Each row of a before or after table is a point. One or more steps were done to the points. Then noise was added and the rows were shuffled. The steps act on how far a point lies along the listed directions, d1 being the first. Write out the steps. A step turns or swaps two directions, mirrors them in a line or flattens them onto one, adds a multiple of one to another, or multiplies one. Angles are multiples of 10 degrees, from the lower direction toward the higher: turns from -170 to 170, lines from 10 to 170 but not 90. Use the fewest steps. Two steps may share a direction if one is a turn and the other turns, adds or multiplies; they go together, in the order done. Otherwise the lowest direction goes first.
In the rows, 128 means zero.

Directions:
(1): [133  85 142]
(2): [132 143 171]
(3): [ 83 124 133]
Before:
[[117 100 124]
 [136  83  80]
 [ 87 124 159]
 [176 105  75]
 [140 122 149]
 [115  92 168]
 [105 154 138]
 [129 125 108]]
After:
[[110 107 160]
 [113 103 121]
 [104  99 165]
 [128 135 141]
 [140 129  66]
 [113  99  76]
 [126 130 147]
 [128 126 107]]
Steps: flatten d1 and d3 onto the line at 40 degrees

Directions:
(1): [176 124 114 128 150 161]
(2): [141 169 104 110 142  94]
(3): [165 105 153 120 112  93]
Before:
[[ 76 115 141 144 121 160]
 [157  96 139 130 137 109]
 [ 80 140 129 138 145 110]
 [150 151 133 136 119 123]
 [201 137 115 124 156 139]
 [182 148 129 107 158 114]
 [ 66 126 133 152 100 136]
 [175  99 130 135 128 135]
 [101 123 137 126 127 140]]
After, 9 rows:
[[ 71  97 151 151 116 173]
 [204 146 109 120 160 132]
 [174  93 134 137 125 140]
 [ 99 116 141 129 125 145]
 [151 156 129 133 120 118]
 [ 62 113 141 158  96 146]
 [156  93 142 131 135 113]
 [ 80 141 127 137 146 107]
 [187 165 119 101 164 102]]
Steps: multiply d2 by 1.6

Directions:
(1): [160 109  93 135 133  95  90 104 145]
(2): [135 146 145  99 103 147 131  82 168]
(3): [ 93 102 150 141 168 137 113  88 121]
Before (14 x 9):
[[141 112 114 123 136 118  93  77 146]
 [164 109 112 112 142  94  95  81 140]
 [124 110 132 151 161 125  98  78 143]
 [123 128 135 123 135 129 144 146 128]
 [135  76 111 159 167  93  69  63 137]
 [176  89  66 155 154  74  68 141 114]
 [127 134 123 138 133 129 126 101 149]
 [156 139 117 143 109 139 140 142 129]
 [165 121  90 128 105  94  98  98 166]
 [151 130 125 135 114 117 142 172 111]
 [190 114  72 126 127  72  91 116 161]
 [155  89  90 140 146 102  75 101 138]
 [116  82 114 162 179  91 106 164 110]
 [120 129 153 116 121 147 133 102 132]]
After (14 x 9):
[[126 129 118 146 138 121 124 110 139]
 [164 108 111 115 144  92  94  85 136]
 [150 138 134 123 105 126 147 155 124]
 [123 108 131 153 162 123  96  80 141]
 [157 139 118 142 109 139 140 141 130]
 [141 107 111 131 141 111  90  87 137]
 [123 129 137 121 134 131 144 143 131]
 [135  82 118 150 161 101  71  50 148]
 [166 118  85 133 109  90  96 105 159]
 [155  95  98 129 137 110  80  87 151]
 [118 119 142 131 133 137 128 122 115]
 [118 104 138 128 152 117 117 119 151]
 [191 118  78 119 121  78  93 107 170]
 [178 110  90 126 127  99  80  97 153]]
Steps: flatten d1 and d2 onto the line at 10 degrees

Directions:
(1): [138  80 136 139 124 134 144 151  80 115  88]
(2): [139 130 126 127  95  89 155 110 115  76 157]
(3): [ 82 106 147 115 109 114 100 148 102 147 169]
Before (9 x 11):
[[119 145 118 117 119  96 136 117 117 134 165]
 [116 146 130 116 123 100 117 128 149 117 170]
 [104 154 120 101 108  97 117 119 148 123 171]
 [129  52 148 121  76  79 180 145  30  66 153]
 [124 155 132 141 105 107 130 127 137 129 152]
 [ 90  95 135 111 114 109 113 156 109 125 149]
 [ 96  74 156 132 115 132  94 157  61 144 129]
 [142 108 137 146 167 186 102 144 133 181  59]
 [106 134 128 127 129 142 103 143 140 172 158]]
After, 9 rows:
[[120 155 130 141 111 115 128 133 140 137 148]
 [ 96  74 159 130 113 126 100 153  58 135 133]
 [149 110 134 146 142 154 120 131 125 144  81]
 [121  49 150 123  98 113 159 154  41 106 130]
 [113 148 131 113 129 110 112 129 151 127 166]
 [114 145 118 120 125 104 132 124 118 147 161]
 [111 134 128 127 118 132 108 139 137 159 165]
 [102 157 119  99 116 111 114 120 153 135 165]
 [ 87  96 138 111 118 115 112 157 112 126 147]]
Steps: multiply d2 by 0.4

Directions:
(1): [131 147 120 133 118 136 159 140 152  84 193 140  96 127]
(2): [109  90  79 115 140 121 145 143  85  85 108 147 123 125]
(3): [152 112 101 107 131 171 122  95  97 146 160  83 115 136]
(4): [143  72 136 146  66 109 118 103 147 109 124 120 121 140]
(5): [123 124 163 135 143  90 116 149 100 111 134  74  95  97]
(6): [148 118 128 109 158 131 120 154 161 122 101 117  86 187]
Before:
[[104 143 131 117 177 123 136 139 110 149  91 149 169 126]
 [146 140 154 124  99 113 131 137 140 112 216  62  97 116]
 [136 126 120 136 129 122 155 159 147 107 141 143 124 156]
 [145 135 184 157  94 121 123 106 163 126 171  78  95 117]
 [151 103  82 116 117 136 145 133 154  81 147 164  91 160]
 [134  87 138 111 109 114 130 134 152  94 128 108  88 157]
 [131 111 162 121 114 119 120 116 121 126 182  56  92 105]
 [103 123 117 133 120 120 116 125  91 138 104 157 173 112]
 [ 99 131 134 139 129  92 110 152 122 104  88 148 149 107]
 [157 120 121 118 140 141 117 128 133 107 155 115  85 134]
 [132 124 122 110 152 136 117 111 125 156  96 157 167 138]
 [138 136 131 118 146 134 132 130 129 110 124 131  93 151]]
After (12 x 14):
[[135 138 137 124 143 128 134 135 133 107 119 137  95 147]
 [142 124 115 114 129 159  95  95  97 153 144  73 132 120]
 [ 90  79 123 150 115  71 157 159 113  37 111 148 100 105]
 [ 86 113 121 134 109  42 162 203 123  28 147 153 108  99]
 [138 114  99 126 133 131 157 151 129 104 145 134 120 155]
 [153 118 106 126 112 129 141 137 176  90 145 165  95 161]
 [ 89 109 169 140 117  61 136 168 132  74 128 126 106  93]
 [138 153 138 106 172 163 123 100 107 191 131  96 161 136]
 [137 146 140 126 111 156  98  86 103 189 144 104 168 119]
 [149 137 137 109 148 155 106  92 136 183 116 130 165 141]
 [131  91 146 114 108 110 129 135 162  95 126 112  89 157]
 [136 129 138 135 139 105 123 156 152  86 127 154  97 127]]
Steps: add -1 times d1 to d2; turn d2 and d3 by 150 degrees

Directions:
(1): [141 129 140 111 131 106 176 104 174 116  82 109 120  79 145 138  87 127
 151 135]
(2): [ 98 124 130 149 146 138  79 139 186 112 119 135 159 104 169 124 150  95
 120 102]
(3): [160 173  61 102 136 110 105 142 164 132 108 127 150 159 116 116 126 153
 146 130]
Before:
[[117 119 147 136 139 106 161 100 159 129 104 101 123  92 146 163 123 116
  142 140]
 [130 111 150 110 137 133 154 115 119 133 114 134 102 103 140 121 105 130
  146 135]
 [122  90 191 127 113 118 235 109  53 125 135 128  72 103 103 158  96 142
  123 168]
 [110 133 101 128 134 160  65 159 112 130 160 147 136 188 121 121 178 126
  122 127]
 [116 105 165 159 128 135 126 136 111 125 139 129 120 133 131 121 153  98
  131 124]
 [110 124 133 161 131 145  80 143 130 126 152 146 143 113 145 129 160 110
  104 111]
 [160 121 132 101 118  99 224 100  79 125 121 116  90 128 101 137  87 163
  152 161]
 [102 121 107 155 134 140  81 156  82 145 160 150 154 192 101 127 165 131
  107 114]
 [125 102 130 151 117 169 119 151  36 150 192 151 100 165  93 133 157 121
  104 108]
 [129 101 173 141 123 157 141 107  63 136 161 122 105 129 122 134 123 116
  102 146]
 [122 121 145 136 126 139 149 118  82 145 155 135 114 135 123 128 124 128
  126 128]]
After, 11 rows:
[[133 115 143 105 137 131 156 113 118 138 114 134 103 107 139 122 103 138
  149 138]
 [151 135 124 129 124 122 141 138  99 138 131 125 117 168  98 115 139 129
  148 138]
 [ 97  73 201 149 125 125 202  92 101 105 129 124 104  74 153 144 109 106
  128 136]
 [102 118 111 157 135 141  79 155  80 143 164 149 153 189 103 128 164 128
  108 112]
 [118  89 195 133 112 119 232 109  55 126 138 130  72 100 105 160  98 135
  122 166]
 [148 118 154 125 121 146 151 109  58 143 159 123 101 148 102 133 115 133
  111 155]
 [127 104 130 147 115 168 120 151  39 149 194 149  99 164  91 133 157 120
  106 112]
 [123 126 143 135 128 142 150 121  80 142 155 137 116 135 122 130 128 130
  127 128]
 [109 133 105 132 138 162  66 161 114 128 162 150 138 184 123 122 178 122
  119 126]
 [155 156  80 123 126 125  98 144 115 139 140 140 136 154 105 123 139 156
  123 134]
 [135 135 122 118 136  93 171 103 154 139  97  97 117 112 127 161 114 135
  152 150]]
Steps: swap d2 and d3

Directions:
(1): [123 122 163 119  88 155 107 104 121 117 118  68 189 126 110 158 158 149
 130 149 133 158 132 112]
(2): [129 122 120 131 138 133 105  97 100 118  83 108  80  82 150 114 152 144
 142 109  89 119 174  91]
Before, 13 rows:
[[124 126 124 126 121 132 126 135 131 119 127 124 136 133 120 127 125 145
  134 137 138 136 127 142]
 [126 133 180 124 101 140 136 141 152 138 175 107 220 179  85 167 123 132
  122 162 175 166  74 158]
 [121 125 156 120  88 141 122 135 142 121 139 102 186 160 107 160 141 129
  123 159 149 156 110 141]
 [140 130 120 122 148 125 142 142 133 140 136 154 101 133 136 118 102 108
  123 125 121 117 124 140]
 [124 140 150 116  95 140 140 144 163 130 173 118 195 172 102 148 122 122
  112 151 161 159  87 153]
 [120 143 116 135 138 120 143 141 134 137 140 157 104 137 134 113 104 124
  112 136 152 107 111 125]
 [125 135 133 118  95 150 129 114 128 114 122 106 162 121 122 148 137 139
  116 143 127 144 130 124]
 [131 135 172 110  79 144 136 141 147 138 164  94 249 174  76 180 129 124
  117 179 189 176  82 158]
 [123 138 135 124  96 135 150 136 152 144 170 128 185 166 104 157 115 117
  109 154 164 167 104 162]
 [135 139 128 127 113 120 135 128 136 123 144 134 141 136 116 130 127 125
  123 134 136 131 113 126]
 [129 135 115 112 136 120 118 131 133 115 122 131 120 117 130 119 124 128
  129 134 119 118 138 128]
 [127 129 127 126 137 125 155 150 132 143 153 148 134 145 137 132 120 113
  137 119 129 123 120 148]
 [112 123 123 121 138 127 134 131 130 128 125 136 121 128 128 121 123 134
  123 114 126 125 134 122]]
After, 13 rows:
[[134 136 132 128 114 125 125 112 121 119 123 119 129 117 123 129 141 135
  129 131 121 131 132 110]
 [124 120 124 129 122 132 104 106 109 114  83 107  88 101 146 124 157 139
  141 122  94 127 171  98]
 [129 119 156 132 130 148  86  74  86 115  73  68 104  74 136 131 172 167
  154 117  84 142 179  72]
 [131 137 106 126 128 134 132 117 120 117 105 138  95 101 146 120 128 133
  121 118 106 118 150 118]
 [129 136 117 111 130 119 123 139 140 117 135 134 136 130 122 125 118 126
  126 140 130 121 124 137]
 [136 127 149 116 113 144 133 130 133 134 141 112 160 144 116 145 120 121
  121 146 134 142 117 139]
 [132 121 131 121 126 144  86  67  74 116  49  66  92  51 145 130 180 158
  152 118  81 136 203  67]
 [125 124 121 125 128 132 121 127 125 117 114 122 120 121 126 122 128 147
  138 131 128 131 138 133]
 [123 127 140 120 109 151  98  86 111 110  92  72 117  86 137 129 169 153
  136 121  91 146 170  84]
 [124 124 148 121 113 145 137 126 119 132 135 104 161 134 131 147 146 130
  141 126 119 142 132 128]
 [115 137 146 128 104 143 127 124 128 129 133 110 155 138 117 138 127 140
  114 154 156 132 112 117]
 [109 123 128 120 132 129 136 134 134 129 134 133 137 138 120 127 122 134
  121 121 134 129 126 128]
 [123 127 131 126 104 150 109  81 105 124  95  78 124  89 136 144 162 150
  132 131 104 162 180  96]]
Steps: turn d1 and d2 by 120 degrees

Directions:
(1): [142 112 125 112 163 156 127 137  88 118 141 131 106 111 132 109  73 135
 133 100 193 155 147 128 114 164 108 109 201 134  91 120 140 158 147 106
 178  98 150 108 102 151 148 114 126 108 113 109]
(2): [ 88 101 100 123  84 116 129 107 116 150 121  96  94 105 130 109 101 122
 166 152 125 113 108 119 117 175 111  83  92 105 113 122  93 145  87 134
 106 143 149 124  96 153 138 105  52 157 138 131]
(3): [134 122  99 105 129 117 123  93 183 112 101 141 122 116 112  97 143 148
 104 157 159 127 191 127 135 132 132 143 130 165 124  57 131  73  93  90
 114 119 138 128 116 114 176 127 128 139 162 100]
(4): [137  96 144 142 129 145 171  77 176 132 137 114 167 173 107 116 110 140
 154 128 143 118 127 125 168 135 174 132 138  80 138  77 117 168 149 144
 148 116 100 112 107 103  92  77 124 112 144 146]
(5): [ 88  90 183  81 127  96 122 140  93 156 137 110 136  90  82 135 113 115
 159 112 134 130 151 106 143 101 155 105  82 155 112 135 141 137 129  90
 125 133 102 137 130  84 146  86 177 135 114 107]
Before, 12 rows:
[[137 140 147 139 148 154 141 112 175 127 126 150 152 156 110 139 121 142
  127 124 140 130 133 126 151 128 153 127 147 127 138 101 133 134 145 131
  146 112 106 117 123 123 126 112 146 116 123 145]
 [119 117 117 131 135 154 129 147  62 135 149 107 105 131 146 129  95 119
  159 103 137 125  74 124 103 172 105  83 142  86 116 177 109 180 146 157
  159 132 144 126 119 160  88 123  91 127 101 152]
 [100 133 120 119 120 109 103 152  89 125 134 122 118 100 152 148 136 128
  132 121  91 130 115 128 107 129  84 110 105 139 134 160 127 128 136 125
  114 131 151 140 129 159 117 160 109 133 112 138]
 [149 157 135 127 170 131  98 194 104 108 126 157 120 123 158 133 136 135
  100 108 135 140 135 137  97 102 113 155 163 168 124 166 163 123 156 123
  144 102 136 134 156 147 139 163 167 120 107 107]
 [123 100 139 106 143 140 163 107 122 137 141  99 128 124 112 106  88 141
  166 112 169 135 147 130 135 149 136 112 160 109 113  92 129 169 145 117
  164 107 127 104 106 112 124  77 125 129 138 132]
 [142 159 134 141 171 161  95 204  53 117 164 135 103 111 165 158 103 115
  112  78 143 162 102 131  81 123 102 121 183 139 128 232 166 155 167 145
  166 120 148 134 158 157 116 159 167 101  83 137]
 [152 131 174 159 166 153 149 146  96 120 164 119 160 172 124 153 112 122
  143  83 137 158  75 148 140 106 155 141 175  87 115 148 139 192 185 143
  175 105  92 105 145  99  85  91 165  92  95 159]
 [136 108 156 106 173 147 142 110 159 122 137 140 179 147  90 135 114 141
  130 109 162 143 172 108 151  99 164 133 150 146 125  85 139 136 162 105
  155 109 105 138 120  95 129  94 202 101 129 102]
 [112 100 133 131  93 111 139  95 174 138 123 119 164 151 109 124 136 128
  147 147 128 118 145 106 150 116 161 125  90 103 141  78 107 121 113 133
  118 120 108 129 111 112 130  85 120 131 150 138]
 [136 131 152 134 143 147 116 140  82 149 130 108 124 132 123 141 105 122
  126 116 131 132 118 116 114 128 124 125 121 131 118 148 123 171 148 146
  149 135 131 119 122 146 119 120 124 121 121 124]
 [144 149 105 143 120 132 146 106 191 117 121 133 133 152 147 126 157 142
  114 157 105 110 124 139 125 127 123 168 125 104 157 110 134  99 115 163
  119 126 131 142 122 134 102 146 112 121 143 131]
 [102 115 145 121 121 122 139 110 108 146 139 101 133 129 113 121  99 114
  162 131 125 128 100 127 132 143 136 113 106 128 124 143 109 156 113 138
  128 141 113 128 117 132 118 110  93 127 128 144]]
After, 12 rows:
[[177 157 168 181 182 169 146 161  97 102 167 136 168 192 144 165 126 126
  119  77 130 164  63 158 135  99 146 163 204  86 128 164 151 188 205 161
  187 100  96 106 160 111  70 123 175  77  88 168]
 [143 124 119 147 110 122 138  92 201 116 118 139 173 172 123 123 155 138
  117 149 133 120 157 120 150 110 159 155 121 109 154  65 114 102 121 140
  126 110 112 127 117 118 127 110 131 119 157 138]
 [151 127 135 131 158 162 167 117 127 126 148 112 140 151 135 119  98 142
  146 104 160 141 130 143 133 142 132 134 191  96 126 109 135 174 170 142
  178 102 125 103 120 122 102 102 134 111 131 146]
 [168 129 148 131 189 167 147 113 176 105 140 153 193 180 107 141 127 148
  110 104 159 145 163 119 153  94 166 158 182 131 137  84 143 138 180 125
  168 102 104 134 128 103 109 112 206  83 129 117]
 [147 163  96 131 127 126 130 120 186 112 115 144 123 137 148 126 169 139
   97 160 102 115 140 140 112 117 109 170 124 132 155 115 143  70 105 146
  111 126 142 149 133 132 124 165 123 125 142 120]
 [ 77 106 129 103 104  97 106 143  82 143 136 105 113  83 137 140 121 126
  157 123  97 123 119 118 111 140  91  91  81 134 124 152 117 137 124 114
  108 134 150 139 117 152 125 135 100 144 116 132]
 [113 122 141 131 126 128 141 108 119 142 136 106 140 141 117 122 102 117
  153 133 127 130 102 132 136 141 139 126 119 124 125 140 109 152 119 146
  133 136 116 124 119 131 110 115  97 121 131 148]
 [106 129 153 128 148 149  95 206  22 143 172 107  95  94 152 161  79 101
  154  71 138 156  82 117  82 132 109  88 148 127 117 249 157 185 162 144
  161 133 141 135 147 151 112 129 151 112  74 138]
 [159 162 140 152 163 164 138 123 179 113 127 167 153 165 124 144 136 144
  103 119 136 137 131 133 146 121 145 147 170 134 147 110 140 124 156 137
  150 109 110 119 138 128 125 137 155 105 121 146]
 [136 131 153 134 144 149 120 141  80 151 136 104 125 135 123 141 103 118
  132 112 129 133 112 116 115 129 125 126 122 123 121 154 122 180 151 153
  153 135 127 117 121 145 110 118 122 120 118 131]
 [118 131 153 111 151 117  99 192  85 129 130 135 111 104 140 131 117 125
  132 107 132 132 128 127 100 109 117 127 130 157 116 172 154 146 148 119
  139 111 131 132 143 142 140 136 156 130 103 104]
 [115 119 121 132 134 154 125 161  43 141 156 103 104 127 150 136  93 111
  164  96 127 123  64 123  98 173 102  76 139  82 115 197 108 191 149 163
  158 136 144 127 123 165  84 126  91 125  93 155]]
Steps: add -0.5 times d1 to d3; add -0.7 times d4 to d2; turn d4 and d5 by -40 degrees

Directions:
(1): [140 151 134 130 105 102 163 105  88 156 116 136  68 127  73 126 114  93
 112 140 100 123 133 138 162 167  76 172 121 122 179 112 118 130 107 106
 122  94 148 137 150 145 124 146 103 137 163 144 156 135 115  71 126 118
 111 146 153 164 128  81  91 129 157  99]
(2): [128 140 133 136  96 120 120 125 139 124 130 172 112 119 184 121 117 108
 111  95 114 143 148 149 177 186 108 117 145 137 134 167 102 135 144 109
 144 129 116 100  75 132 190 105 104  93 159 127 157 163 106 146 121 164
 159 113 105  94  68 107 135 116 108 163]
(3): [139  78 138  93 129 104 113 116 144 138 154 149 135 174 130 125  80 117
 158 142  98 122 111  78  93 104 100 119 106 131 147 134  68 193 124 102
 161 119 110 121 128 105 107 163 126 125 110 178 110 140 138 103  75 125
 110 118 117 105 131 100 140  84  96 153]
(4): [124 135  90 159 141 150 177 127 127 134 156 103 159 105 140 108  72 120
 126 131 149 145 127 125 138 162 150 162  97 206 114 129 100 127 109 164
 147 109 142 141  70 116 146 137 163  93 148 147 110 141 151 135 131  89
  74 145 164 103 154 127  96 150 130 145]
(5): [137 168 113 141 120 155 182 171 135 117 100 167 150 146  67 109 117 135
 152 119  95 119 147  82 140 115 136 135 102 158 102 187 128 102 159 113
 102 128 140  97 155 189 122 112 116 145 136 112 146 162 136 141  85  97
 143 120 117 100 155 143 145  83 122 116]
Before:
[[138 103 198  74 116  97  53 117 129 124  89 161  89 154 105 165 213 155
  137 123 105 101 111 138  93  62 104  69 166   7 165 118 189 137 150  80
  108 141 121 119 211 128  83 116  69 186  86  98 146 105  98 116 128 192
  206 113  94 180  92 145 164 105 122 104]
 [133 130 132 128 128 124 139 131 129 129 110 141 132 138 113 119 110 124
  135 124 115 130 136  93 133 125 112 120  97 141 130 155  96 141 133 117
  148 128 133 123 140 135 117 137 117 113 126 144 123 147 126 102  84 123
  129 111 117 121 130 113 141 102 113 146]
 [133 116 132 110 117  90 126  93  94 151 136 121  80 146 122 116 119 103
  109 152 102 122 123 117 129 149  74 149 138 103 177 100  97 162 121  90
  140  97 133 126 153 134 118 153 116 136 148 158 141 134 116  75 121 135
  109 139 131 149 125  84 118 119 150 112]
 [122 142 143 118 103  91 136 111 106 158 127 119  83 128  98 142 117  93
  132 138  98 130 118 141 130 152  92 153 144 118 180 103 128 137 114 109
  122 109 134 144 141 123 117 147 115 142 139 136 137 128 126  90 140 128
  121 147 152 164 120  93  93 150 142 103]
 [130 113 135 107 141 126 146 123 105 136 132 117 118 127 115 131 116 108
  134 140 124 119 125 120 119 122 122 140 120 133 154 110 122 142 117 134
  124 125 122 135 125 111 123 142 132 133 131 134 119 127 126 109 129 105
  107 134 141 144 147 118 116 137 130 120]
 [120 135 127 126 138 123 121 115 129 126 128 123 137 117 138 132 142 131
  122 136 143 124 138 144 118 122 139 154 129 125 120 127 142 121 131 142
  130 118 123 137 131 123 140 128 124 128 135 126 126 122 125 127 134 126
  124 132 123 123 120 133 119 150 135 124]
 [139 114 145 112 109 106  96 111 141 123 124 117 122 153 163 133 129 130
  124 120 134 126 120 129 105 128 118 112 143 100 151 108 117 154 109 126
  149 132 121 124 128 102 131 126 127 135 126 131 126 120 128 119 112 130
  131 124 108 135 109 114 138 126 119 143]
 [137 115 136 107 105 109 130 142 123 127 128 162  93 159 103 131 122 115
  137 129 106 122 127 111 134 126  94 129 129 115 144 170  91 146 132  90
  140 130 125 120 165 156 123 131 101 142 131 134 143 146 129 112  97 132
  138 119 101 122 118 116 155  94 122 127]
 [115 206 109 193 101 174 173 153  95 109  78 108 110  78  90 117 188 146
   93  98 157 129 156 183 196 157 165 149 147 125  96 140 213  19 146 153
   77 133 154 133 136 170 168  68 120 145 167  38 169 136 105 167 186 117
  157 135 147 149 136 165 106 153 180 101]
 [121 159 114 155 128 130 158 130 113 125 123 121 121  99 112 117 129 123
  103 128 134 127 128 135 150 145 127 135 135 155 121 138 133 106 123 134
  127 120 136 120 116 138 126 118 127 126 143 117 146 139 109 142 148 126
  115 137 140 139 119 140 114 133 144 109]
 [134  97 139 125 138 116 124  99 134 135 143 123 135 128 131 140 108 108
  132 130 154 130 127 117 104 106 133 131 124 129 126 103 117 149 120 115
  142 124 121 149 132 100 125 134 132 123 115 152 110 113 145 109 111 121
  115 123 139 137 133 112 123 118 134 146]
 [131 114 153 119 121  91 129  89  95 153 135 140 103 156 113 140  95  93
  115 136 103 112 136 126 126 151  75 143 118 115 196 112  97 162 102  88
  127 116 135 147 140 120 118 159 101 119 145 170 138 122 119  78 108 128
  112 146 138 147 115  80 104 132 138 119]
 [137 106 137  94 123 119 131 130 125 128 117 124 117 151  96 130 124 129
  144 152 113 114 115  93 113 108 110 131  99 104 149 111 119 142 113 115
  115 133 138 120 160 122  97 144 127 149 128 145 121 114 124  87  91 121
  130 137 116 146 144 110 116 111 120 102]]
After (13 x 64):
[[139 114 138 105 102 112 128 142 119 127 127 159  89 160 105 131 122 117
  140 129 105 125 122 112 131 127  93 127 126 114 148 174  91 149 131  95
  148 133 126 128 158 153 119 136 104 140 129 133 140 145 129 108  98 137
  140 121 100 126 118 114 154  94 120 130]
 [123 142 118 149 128 120 140 118 116 122 136 114 119 101 124 114 124 116
  102 137 133 127 121 139 143 148 116 130 139 146 121 124 125 121 116 134
  137 116 128 124 108 122 123 128 129 120 141 125 141 131 107 136 150 130
  110 133 145 143 116 131 113 135 141 117]
 [132 137 145 133 110 104 155 111  92 145 116 147 113 153  92 136 107  94
  117 132 102 113 146 124 136 150  89 147 115 125 184 137 110 138 114  89
  110 119 140 139 147 148 115 146  93 125 155 153 145 131 118  90 105 120
  120 142 138 141 128  89 106 125 142 108]
 [130 120 135 109 137 130 153 133 102 130 123 119 119 125 108 128 122 112
  141 145 121 123 129 121 127 122 124 141 113 138 146 120 125 136 122 132
  120 125 124 129 126 129 123 139 133 135 132 132 122 129 123 111 124 102
  108 134 140 140 151 122 116 133 133 118]
 [140 134 137 119 103 118 115 130 141 119 110 124 125 149 145 125 135 132
  130 111 129 122 131 127 110 133 125 117 136 104 136 127 129 131 117 125
  138 133 126 112 139 128 137 113 125 141 132 117 132 124 127 132 111 121
  144 122 105 131 117 123 140 115 122 129]
 [113 146 129 162 108 135 115 100 101 123 117  82  92  90 146 131 174 135
   89 110 172 137 129 196 169 156 145 145 159  99 134  88 180  73 117 156
  118 131 134 159 106 103 162 101 127 132 155  76 144 115 106 143 193 146
  134 133 154 166 114 133 100 167 169 118]
 [136 127 132 130 126 125 136 126 127 127 113 139 136 141 116 122 108 118
  131 128 116 129 134  91 130 128 107 126  93 145 130 153  97 144 128 118
  148 127 130 122 143 136 117 136 119 115 127 145 123 147 126 104  83 124
  124 109 118 122 127 113 139 103 110 148]
 [132 138 125 122 116 101 144 112  91 144 127 130  83 143  99 109 128 109
  111 146  92 121 131 111 135 148  86 151 131 113 166 116 109 138 133  92
  123  95 139 114 159 161 117 148 115 138 153 141 148 147 115  87 118 128
  117 140 127 145 134  95 123 109 160  96]
 [123 138 125 124 141 125 119 113 129 123 124 124 140 114 138 133 144 135
  122 130 143 123 137 142 119 121 142 155 132 125 116 126 141 118 124 140
  132 117 120 136 130 129 137 126 125 127 138 123 121 123 125 133 129 124
  123 132 125 122 116 134 122 156 138 124]
 [131 113 133 136 134 118 142 112 131 128 128 134 146 132 110 136 115 114
  134 122 147 129 137 111 116 107 135 135 123 139 116 119 132 127 129 118
  130 126 132 140 138 125 135 121 129 130 126 136 116 120 148 114 103 110
  119 120 136 129 142 122 127 115 139 138]
 [122 152 137 122 100  99 152 123 104 156 121 127  86 125  85 142 122  93
  139 135  93 129 126 140 139 152  94 153 140 121 172 117 132 123 117 110
  111 113 136 136 148 137 118 138 111 144 147 128 145 135 128  95 138 122
  122 146 153 164 126  97  93 146 152  99]
 [136 109 137  94 123 115 133 132 126 123 111 125 118 146  84 127 125 127
  145 152 114 114 119  93 114 106 110 135  97 110 141 115 122 137 119 119
  110 136 136 115 162 130 102 139 124 156 130 143 127 112 125  85  93 117
  130 136 115 148 148 116 119 105 126 102]
 [140 108 194  77 117 102  59 119 135 122  85 160  93 154  96 162 214 156
  139 122 102 102 117 137  98  62 108  69 168   8 168 125 194 131 154  80
  102 138 123 116 213 135  86 111  68 184  84  88 149 108  97 119 130 182
  207 110  95 171  93 151 161 103 123 103]]
Steps: flatten d3 and d5 onto the line at 30 degrees
